Every row gives one point. Two turns around zero, p and q, are shown by what they do to some points. Where does a point land after both, in the order given? Backwards means that the second turn is done in reverse. Each puzzle has new turns, and all numbers are rounded.

Turn p:
[ 0.23  0.11 -0.22] -> [ 0.11  0.02 -0.32]
[-0.40 -0.25  0.02] -> [-0.28 -0.27  0.27]
[-0.21  0.06  0.06] -> [-0.19  0.05  0.11]
[0.39 0.08 0.14] -> [ 0.37  0.20 -0.07]
Turn q:
[0.17 0.21 0.16] -> [ 0.16  0.27 -0.02]
[-0.22 -0.08  0.21] -> [-0.18  0.04  0.26]
[-0.02 -0.19  0.18] -> [ 0.03 -0.06  0.25]
[ 0.08  0.07 -0.54] -> [ 0.00 -0.24 -0.49]
Where do these land?
p, then q backwards: [ 0.25  0.31 -0.11] -> [ 0.16  0.37 -0.10]
q, then p backwards: [ 0.06 -0.45 -0.13] -> [-0.03 -0.46 -0.08]
p, then q backwards: [-0.16  0.30  0.12] -> [-0.20  0.24  0.17]
p, then q backwards: [-0.10  0.09  0.28] -> [-0.08  0.04  0.30]
q, then p: [-0.05 -0.25 -0.17] -> [ 0.06 -0.26  0.14]

Turn p:
[-0.37  0.00  0.00  0.11  0.02  0.41] -> [-0.31  0.20 -0.14  0.03  0.37  0.17]
[ 0.00 -0.09  0.01  0.19  0.34 -0.11] -> [ 0.12 -0.15  0.11 -0.02  0.28 -0.21]
[-0.07 -0.35 -0.34 -0.10  0.07  0.16] -> [ 0.00 -0.23 -0.44  0.11  0.15  0.06]
[ 0.31  0.05  0.29 -0.29 -0.21  0.03] -> [ 0.06 -0.03  0.15 -0.25 -0.37  0.30]
[-0.31  0.11 -0.32 -0.24  0.07  0.16] -> [-0.18  0.18 -0.45 -0.08  0.06 -0.13]
[ 0.09  0.21  0.21 -0.09 -0.34 -0.41] -> [-0.07  0.06  0.32  0.05 -0.51 -0.11]
[ 0.13 -0.12  0.31  0.03 -0.05  0.07] -> [-0.01 -0.13  0.24 -0.08  0.00  0.24]
[ 0.23  0.19 -0.16  0.40  0.11 -0.30] -> [ 0.39  0.10  0.23  0.25  0.04 -0.30]
Turn q:
[0.01 0.29 0.15 0.26 0.31 0.03] -> [-0.06  0.16  0.14  0.19  0.40 -0.17]
[-0.20  0.58  0.08  0.09 -0.47 -0.07] -> [ 0.03  0.76 -0.01  0.04 -0.12  0.15]
[-0.04 -0.16  0.13 -0.55  0.28  0.00] -> [-0.45 -0.28  0.07 -0.32 -0.11 -0.17]
[ 0.27 -0.17 -0.16 -0.01  0.17  0.12] -> [ 0.14 -0.29 -0.12 -0.13  0.17 -0.07]
[-0.26  0.05 -0.08  0.01 -0.17  0.09] -> [-0.10  0.13 -0.08  0.08 -0.08  0.26]
[ 0.11 -0.31  0.03  0.18 -0.29  0.01] -> [ 0.35 -0.14  0.11  0.03 -0.19  0.19]
[ 0.12 -0.27 -0.14  0.02  0.18 -0.19] -> [ 0.08 -0.32 -0.10  0.10 -0.07 -0.20]
Where do these land?
p, then q: [-0.28 -0.08  0.17 -0.17 -0.37 -0.23] -> [-0.08  0.15  0.11  0.25 -0.30  0.37]
p, then q: [ 0.32 -0.07  0.17  0.05 -0.13  0.14] -> [ 0.12 -0.06  0.18 -0.26  0.17  0.18]
p, then q: [-0.12 -0.06 -0.03 -0.18 -0.07  0.03] -> [-0.07 -0.01 -0.14  0.04 -0.10  0.14]
q, then p: [-0.37  0.07  0.07  0.32 -0.09 -0.22] -> [0.01 0.31 0.31 0.27 0.18 0.06]
q, then p: [ 0.22  0.45  0.04  0.22  0.37 -0.09] -> [ 0.22  0.01  0.20 -0.16  0.10 -0.56]
p, then q: [-0.32 -0.26 -0.29 -0.26  0.10  0.04] -> [-0.11 -0.22 -0.43  0.25 -0.15  0.06]
q, then p: [ 0.23  0.49 -0.20  0.30 -0.02  0.32] -> [ 0.48  0.24 -0.14 -0.35  0.20 -0.24]
p, then q: [ 0.03 -0.24  0.09 -0.16  0.08  0.23] -> [-0.14 -0.27 -0.10 -0.14  0.06  0.16]
p, then q: [ 0.30 -0.29 -0.02 -0.12  0.12 -0.22] -> [ 0.26 -0.34  0.06 -0.14 -0.21  0.00]

Turn p:
[ 0.10  0.09 -0.20 -0.05  0.14 -0.29  0.10 -0.23  0.02  0.00  0.22] -> [ 0.23 -0.11 -0.29 -0.11  0.06 -0.15  0.13 -0.15  0.21  0.06  0.02]
[ 0.03 -0.05  0.46 -0.01 -0.34 -0.01 -0.38 -0.21 -0.21  0.13  0.06] -> [-0.36  0.19  0.14 -0.24 -0.30 -0.17 -0.10 -0.30 -0.22  0.13 -0.24]
[ 0.25 -0.12  0.11  0.14 -0.28 -0.03 -0.18  0.03  0.06  0.38 -0.09] -> [-0.29  0.05 -0.03 -0.01 -0.43 -0.02 -0.23  0.07  0.13  0.16 -0.06]
[ 0.26 -0.24  0.27 -0.02  0.06 -0.05 -0.12  0.17 -0.36  0.17  0.05] -> [-0.03 -0.05  0.10 -0.03 -0.11 -0.15 -0.31  0.01 -0.23  0.45 -0.09]
[-0.12  0.13 -0.07 -0.44  0.32 -0.01  0.27  0.02  0.32  0.16  0.32] -> [ 0.07  0.05 -0.16 -0.38  0.48  0.01  0.12  0.17  0.27  0.08  0.32]
[-0.08 -0.03  0.36  0.18 -0.21 -0.24  0.09  0.10 -0.14  0.14 -0.09] -> [-0.28  0.08 -0.17  0.09 -0.17 -0.23  0.01  0.12 -0.32  0.09 -0.06]
[ 0.06 -0.40  0.16 -0.24 -0.19 -0.13  0.04 -0.14 -0.13  0.14 -0.16] -> [-0.32 -0.31  0.15 -0.11 -0.15 -0.12  0.14  0.01 -0.07  0.30 -0.05]
[-0.08 -0.11  0.04  0.03  0.44  0.07  0.17 -0.25  0.24  0.06  0.10] -> [ 0.00  0.14 -0.08  0.12  0.37  0.09  0.22 -0.07  0.28  0.25  0.06]
[-0.14  0.48 -0.44  0.06  0.21  0.19 -0.05  0.16  0.06 -0.39 -0.42] -> [ 0.44 -0.03  0.05  0.17  0.18  0.40  0.04  0.22  0.00 -0.59 -0.27]
[-0.38  0.12 -0.54  0.17  0.12  0.11 -0.16  0.26  0.17 -0.41 -0.01] -> [ 0.27 -0.13 -0.07  0.25  0.22  0.45 -0.08 -0.14 -0.05 -0.57  0.19]
[ 0.04  0.25 -0.30  0.12  0.03  0.21  0.08  0.23  0.30 -0.67 -0.09] -> [ 0.32 -0.04  0.23  0.33  0.26  0.00 -0.08  0.06  0.15 -0.67  0.05]
[ 0.06 -0.13  0.16  0.06 -0.29  0.17  0.15 -0.14 -0.34  0.29  0.12] -> [-0.04  0.16  0.15 -0.09 -0.41 -0.12  0.15 -0.01 -0.17  0.32  0.15]
Turn q:
[ 0.25  0.39  0.00  0.04  0.05 -0.28  0.35  0.26  0.11 -0.05 -0.09] -> [ 0.06 -0.27 -0.18  0.07  0.14 -0.25  0.39  0.23 -0.09  0.12  0.30]
[ 0.02 -0.08  0.13 -0.31 -0.14  0.21 -0.37  0.17 -0.12  0.38  0.40] -> [ 0.11  0.53  0.30 -0.32 -0.02 -0.06 -0.24 -0.10 -0.31 -0.04  0.13]
[-0.13 -0.25  0.02  0.18  0.09 -0.20  0.26 -0.17  0.28 -0.27 -0.04] -> [-0.04 -0.38  0.01  0.22 -0.17  0.15 -0.02 -0.10  0.37  0.07  0.11]
[-0.28  0.10 -0.02 -0.16 -0.40 -0.10 -0.33 -0.24 -0.12 -0.35 -0.22] -> [-0.43  0.35 -0.28  0.10 -0.05  0.06 -0.17  0.21  0.31 -0.22 -0.09]
[-0.16  0.33  0.14  0.19  0.30  0.29  0.34 -0.38 -0.12  0.20 -0.26] -> [-0.05 -0.14 -0.19 -0.13 -0.17 -0.06  0.51 -0.29  0.00  0.17 -0.51]
[-0.22  0.28 -0.13 -0.05  0.24 -0.08  0.27 -0.32 -0.28 -0.32 -0.04] -> [-0.41 -0.25 -0.40 -0.11  0.14  0.05  0.20 -0.27  0.11 -0.06 -0.10]
[ 0.14 -0.26 -0.11 -0.26  0.20 -0.02  0.19  0.17  0.13 -0.11 -0.21] -> [ 0.21 -0.31  0.12 -0.20  0.22  0.05 -0.03  0.16  0.25 -0.09  0.05]
[ 0.25 -0.11  0.08  0.39  0.19 -0.33 -0.04  0.24 -0.05  0.17 -0.23] -> [ 0.06 -0.28  0.30  0.39  0.17 -0.29  0.02  0.16 -0.14  0.16 -0.12]
[ 0.17 -0.22  0.25  0.19 -0.26  0.24 -0.34 -0.16  0.22 -0.32  0.36] -> [ 0.13  0.40  0.18  0.41 -0.17  0.42 -0.07 -0.18  0.06 -0.24  0.21]
[-0.19 -0.32  0.10 -0.11 -0.03 -0.09  0.03  0.06 -0.16  0.25  0.03] -> [-0.15 -0.06  0.33 -0.22 -0.14 -0.08 -0.22  0.01 -0.02  0.05 -0.06]
[-0.11  0.20  0.14  0.41 -0.20  0.18 -0.17  0.28 -0.08 -0.15  0.22] -> [-0.15  0.28  0.00  0.30 -0.02  0.32  0.09  0.09 -0.34  0.26  0.09]
[ 0.10  0.08 -0.32 -0.27  0.10 -0.13 -0.28  0.20  0.22  0.32 -0.14] -> [ 0.36  0.11 -0.12 -0.15  0.24 -0.38 -0.29  0.17  0.03  0.11  0.00]
[ 0.16 -0.15 -0.28 -0.24 -0.14  0.30  0.08 -0.10 -0.02  0.26  0.22] -> [ 0.31  0.02 -0.06 -0.35 -0.17  0.06 -0.19 -0.09 -0.24 -0.27  0.00]
Where do these land?
q, then p: [ 0.17  0.00  0.05 -0.05 -0.19  0.15 -0.62 -0.01 -0.04  0.20 -0.16] -> [ 0.20  0.18 -0.15  0.02  0.03 -0.10 -0.22  0.18 -0.10 -0.31 -0.50]
q, then p: [ 0.13  0.05  0.01 -0.08 -0.17  0.00  0.13 -0.09 -0.06 -0.43  0.16] -> [ 0.19  0.09  0.16  0.12  0.16  0.01  0.10 -0.20 -0.01 -0.18  0.32]
p, then q: [-0.21 -0.01 -0.15 -0.10  0.20  0.09  0.16  0.22 -0.25  0.21  0.30] -> [ 0.16  0.08  0.06 -0.25  0.14 -0.05 -0.03 -0.23 -0.43 -0.15  0.10]
p, then q: [-0.22  0.27  0.07 -0.08 -0.16  0.06  0.03 -0.20  0.21 -0.07 -0.27] -> [-0.14 -0.16 -0.18 -0.13  0.06  0.25  0.26  0.18  0.23  0.10  0.05]
q, then p: [-0.53 -0.14  0.12  0.07  0.45 -0.01  0.08  0.08 -0.46 -0.40  0.11] -> [-0.31  0.25  0.12 -0.07  0.33  0.59  0.42 -0.10 -0.08  0.29  0.05]
p, then q: [ 0.28  0.30 -0.02 -0.03  0.09 -0.06  0.03 -0.08  0.18  0.15 -0.30] -> [ 0.26 -0.03 -0.09  0.03  0.12 -0.02  0.03  0.43  0.19  0.16  0.03]
p, then q: [-0.15 -0.13  0.71 -0.05 -0.07 -0.20  0.01  0.71 -0.22  0.17 -0.15] -> [-0.63  0.20  0.19 -0.16  0.41 -0.17 -0.37  0.12 -0.38  0.38 -0.23]
p, then q: [ 0.21 -0.04 -0.07  0.10 -0.06  0.29  0.13 -0.13  0.20  0.01 -0.29] -> [ 0.13  0.04  0.09  0.17 -0.21  0.13  0.25  0.22  0.09  0.25  0.10]
q, then p: [ 0.06 -0.13 -0.32 -0.11 -0.08 -0.01 -0.11 -0.07  0.09 -0.10 -0.32] -> [ 0.01 -0.22  0.07  0.17  0.10  0.15 -0.30  0.02  0.16 -0.20 -0.10]
p, then q: [ 0.12 -0.13  0.08 -0.09 -0.08 -0.04  0.02 -0.23 -0.07  0.21 -0.24] -> [ 0.01 -0.05  0.09 -0.18 -0.27 -0.08 -0.02  0.26  0.08  0.11 -0.08]
p, then q: [ 0.24  0.09 -0.29  0.46 -0.20 -0.22  0.17 -0.16  0.21  0.08  0.37] -> [ 0.19 -0.08 -0.44  0.39 -0.28 -0.06 -0.24 -0.01 -0.06 -0.13  0.38]
q, then p: [-0.10 -0.13 -0.19 -0.03  0.28 -0.05 -0.01 -0.06  0.21 -0.02  0.78] -> [ 0.10  0.21  0.08 -0.34 -0.17  0.00  0.09 -0.65  0.28  0.30 -0.02]
